Each row is a point. Each copy is the shape, with its points in the same order, turned, moved and blurred by noise. Say if it was mirrored as well.

Shape, 7 rows:
[[-1.90  1.11  1.26]
 [ 0.19  0.74  1.07]
 [-1.86 -0.98  0.85]
 [ 1.47 -0.13  0.27]
 [-2.13 -2.97  0.38]
 [ 0.71  1.18 -2.52]
 [-2.35  0.25 -1.28]]
Copy 1, 7 rows:
[[ 0.03 -1.43 -1.74]
 [ 1.43 -0.07 -0.85]
 [-0.86 -1.04  0.09]
 [ 1.88  1.34  0.27]
 [-1.80 -0.87  1.87]
 [ 0.10  3.41 -1.98]
 [-1.93  0.52 -1.45]]
Copy 1 is: mirrored
Copy 2:
[[-0.75 -2.13 -0.18]
 [ 1.20 -0.65  0.11]
 [-1.45 -0.09  0.16]
 [ 1.62  1.26 -0.14]
 [-3.31  1.30  0.20]
 [ 1.52  0.24 -3.47]
 [-1.81 -0.84 -2.67]]
Copy 2 is: mirrored
Copy 3:
[[-2.45 -0.11  1.27]
 [-0.70  0.22  1.30]
 [-2.23 -2.13  0.58]
 [ 0.92  0.18  0.70]
 [-1.39 -3.57 -0.43]
 [-0.83  1.55 -1.93]
 [-2.80 -0.74 -1.62]]
Copy 3 is: only turned
Copy 4:
[[-1.66  0.39  1.83]
 [-0.91  0.24 -0.24]
 [-0.66 -1.52  1.47]
 [-0.34 -0.25 -1.70]
 [-0.11 -3.84  1.33]
 [ 2.30  1.10 -0.36]
 [ 1.11 -0.35  2.25]]
Copy 4 is: mirrored

Shape, 7 rows:
[[-0.59  2.01  0.19]
 [ 0.53 -2.46  1.98]
 [-0.53  2.11 -1.96]
 [-0.47 -0.94  0.96]
 [ 1.45  0.79 -1.29]
 [ 0.04  1.95 -1.88]
 [ 0.23 -2.38 -0.28]]
Copy 1:
[[ 1.65 -1.13  1.09]
 [-1.16  2.61 -0.55]
 [ 2.83 -2.14 -0.46]
 [-0.37  0.67 -0.32]
 [ 2.93  0.31 -0.90]
 [ 3.02 -1.52 -0.51]
 [-0.24  1.27 -2.14]]
Copy 1 is: mirrored
Copy 2 (7 x 3):
[[-0.65  1.62 -1.63]
 [ 0.51  1.48  2.97]
 [-1.83 -0.33 -2.37]
 [-0.76  1.52  1.50]
 [ 0.26 -0.95 -0.82]
 [-1.14 -0.73 -2.13]
 [-1.04 -0.27  2.30]]
Copy 2 is: only turned
Copy 3:
[[-0.57  1.69 -1.02]
 [-0.70 -1.70  2.62]
 [ 1.31  1.60 -2.12]
 [-0.25 -1.01  1.11]
 [ 1.86  1.67  0.38]
 [ 1.57  1.88 -1.52]
 [ 1.45 -1.95  1.38]]
Copy 3 is: only turned

Shape (9 x 4):
[[-2.91 -1.10  0.90 -0.90]
 [ 1.62 -0.55  0.27 -2.88]
 [-1.24  1.93 -1.36  1.39]
 [-0.50 -0.84 -1.31  0.19]
 [-1.63 -1.30  1.28 -0.23]
 [ 2.64 -0.61 -0.36  0.14]
 [ 1.87 -1.09  0.87  2.27]
 [ 1.33 -2.18  0.22 -0.70]
 [-1.56  1.42  2.03 -0.67]]
Copy 1 (9 x 4):
[[ 1.69 -3.52 -1.41 -1.61]
 [-2.14 -0.41 -1.18 -1.99]
 [ 1.59 -0.47 -1.48  2.19]
 [-0.41 -2.10 -0.95  0.97]
 [ 1.14 -2.99 -0.18 -0.99]
 [-2.07 -0.45  1.00  0.41]
 [-0.98 -1.43  2.71  1.15]
 [-2.03 -2.15  0.32 -0.88]
 [ 2.41 -0.18 -0.49 -1.47]]
Copy 1 is: mirrored
Copy 2:
[[-1.61 -1.82  1.54 -2.07]
 [ 0.68  2.17 -0.25 -2.73]
 [-1.74 -0.30 -0.30  2.43]
 [ 0.24 -0.82 -0.99 -0.66]
 [-0.70 -1.42  1.90 -1.40]
 [ 2.88  1.08 -0.36  0.36]
 [ 2.93 -0.69  1.12  1.00]
 [ 2.07 -0.18 -0.13 -2.10]
 [-1.45  0.65  2.73 -0.29]]
Copy 2 is: only turned
Copy 3, 9 rows:
[[ 1.44 -0.85 -2.60  0.08]
 [ 2.50  2.27  0.90 -1.23]
 [-3.05  0.92 -1.09 -0.69]
 [-0.48 -0.51 -0.10 -1.80]
 [ 1.09 -0.65 -1.22  0.21]
 [-0.25  0.64  2.91 -1.14]
 [-0.53 -1.18  2.60  0.13]
 [ 1.67 -0.36  1.43 -0.97]
 [-0.02  1.65 -1.58  1.97]]
Copy 3 is: mirrored
